Rows are points. The points of each table are mixes of a few directions, plus a little noise. Count the directions of each table, and those that both share. Where both have some left over, give the other angles between the two spaces (their principal angles), to ten degrees, smallest first.

First, 5 rows:
[[ -4  -7]
 [  4   7]
 [-26 -48]
 [ 12  23]
 [ 13  24]]
Second, 5 rows:
[[ 20  -3]
 [ 15  -2]
 [-60   9]
 [ 10  -2]
 [ 14  -2]]
Directions: first 1, second 1, shared 0; angles 70

First, 8 rows:
[[  2   1   2  -1   0   1]
 [ 43  30  60 -42  -2  39]
 [-18 -13 -25  18   1 -17]
 [  3   2   3  -3   0   2]
 [ -2  -1  -3   2   0  -2]
 [-17 -13 -25  18   1 -16]
 [ -1  -1  -2   2   0  -2]
 [ -7  -5 -10   7   0  -7]]
Second:
[[-14  -3   6  21   2  31]
 [  2 -17  25  -1 -32 -28]
 [ 28 -37 -10 -26   6 -14]
 [ -4  26  -4  -5  -1 -16]
 [ -9  24 -11   7  15  17]
 [ -3   6  -6   3   9  11]]
Directions: first 1, second 3, shared 0; angles 90

First (10 x 11):
[[ -6 -12  10  -5   7 -13  -1 -17  16 -12 -14]
 [-44 -14  29  -4  15  -6   2  26  12 -55  19]
 [-13 -13  19  13  21 -21  16   9  16 -18  29]
 [ -3  -4 -17 -16 -25  18 -27 -13 -10  -7 -31]
 [ 51  21 -11  31  11  24  41  38 -19  55  19]
 [ -1  28  -3 -34 -10  11 -22 -20  -8  13 -47]
 [  0  -8   4  16   7  -3  14  16   2  -5  25]
 [ 22 -26   9  30  17  14  36  31   7  -5   5]
 [-11  13 -19 -22 -25 -13 -37 -40  -7  10  -7]
 [  5  15 -21 -10 -19 -11 -22 -30  -9  25   1]]
Second:
[[  9  -2   2 -30  -9  16   1  -8   4  13 -23]
 [-20 -21  21  -8  -9  45   5 -38  30 -10 -33]
 [ 10  26 -23  42   6 -17  -7  31 -32   4  22]
 [  7 -22   3 -21  -7   5   5  -9  11   1  -9]
 [-15 -26  14 -24  -9   8   9 -16  23  -5  22]
 [ -6  60  -6  23  28 -51 -13  32 -32   3  27]
 [  6 -41  10  -9   3  -5   6 -19  26 -18 -26]
 [ 10  26 -22  28  -3  -1  -6  27 -31  12  21]]
Directions: first 5, second 5, shared 3; angles 70, 80

First, 8 rows:
[[ -7  -2  11 -22  -6   0  37 -16 -14   4  18  -4  -1 -10  -6 -11 -28 -16]
 [  4   1  -6  12   4   0 -21   9   8  -2 -10   2   0   5   3   6  16   9]
 [ 19  19  13  27 -16  -8 -10   5   2  21   3  10  28  28  -9   7   3   8]
 [ 11   9   1  20  -4  -3 -20   9   7   7  -6   6  12  16  -1   7  13  10]
 [  2   5  12  -6 -10  -2  22  -9  -9  10  14   1   9   3  -7  -5 -19  -8]
 [  1  -4 -15  12  11   2 -33  14  13 -11 -19   0  -8   0   9   8  27  13]
 [ -2   3  15 -15 -11  -2  37 -15 -14  10  20  -1   7  -3  -9  -9 -29 -15]
 [-27 -30 -31 -29  31  13 -11   4   7 -39 -20 -14 -46 -39  19  -3  17  -1]]
Second:
[[ 13 -13  -1 -24  -5   1  -8  -5 -12  -4  -6 -13   3  -1  15   3 -13   3]
 [-22   6  -8  -5   6  -5  -7 -19  13  20  19  10 -24   7  -1 -20   9  -8]
 [-18 -16  39  -9   6   9 -22  -9 -10  -6 -10   4  12  19 -13   2  12 -12]
 [ 28  -2  -5  24  18   4  20  17  20  10  -2  -1   3  19 -20   8   9  -1]
 [-17  43   0  47  14 -21  44  15  14 -37  20   8 -24 -60  -9 -23   1  12]
 [  2  -9   6 -17   0   0  -9  -6  -7  -3  -2  -8   0   1   7  -2  -5  -1]
 [ 17   3 -13  -3 -22  -3 -21   1  -7  15  -6  -1  17  13  15  12  -5  12]
 [ -3 -13 -19 -13 -16  13   3   5 -11   7 -13  -1  13   2   5  21  -6  -4]]
Directions: first 2, second 6, shared 1; angles 90
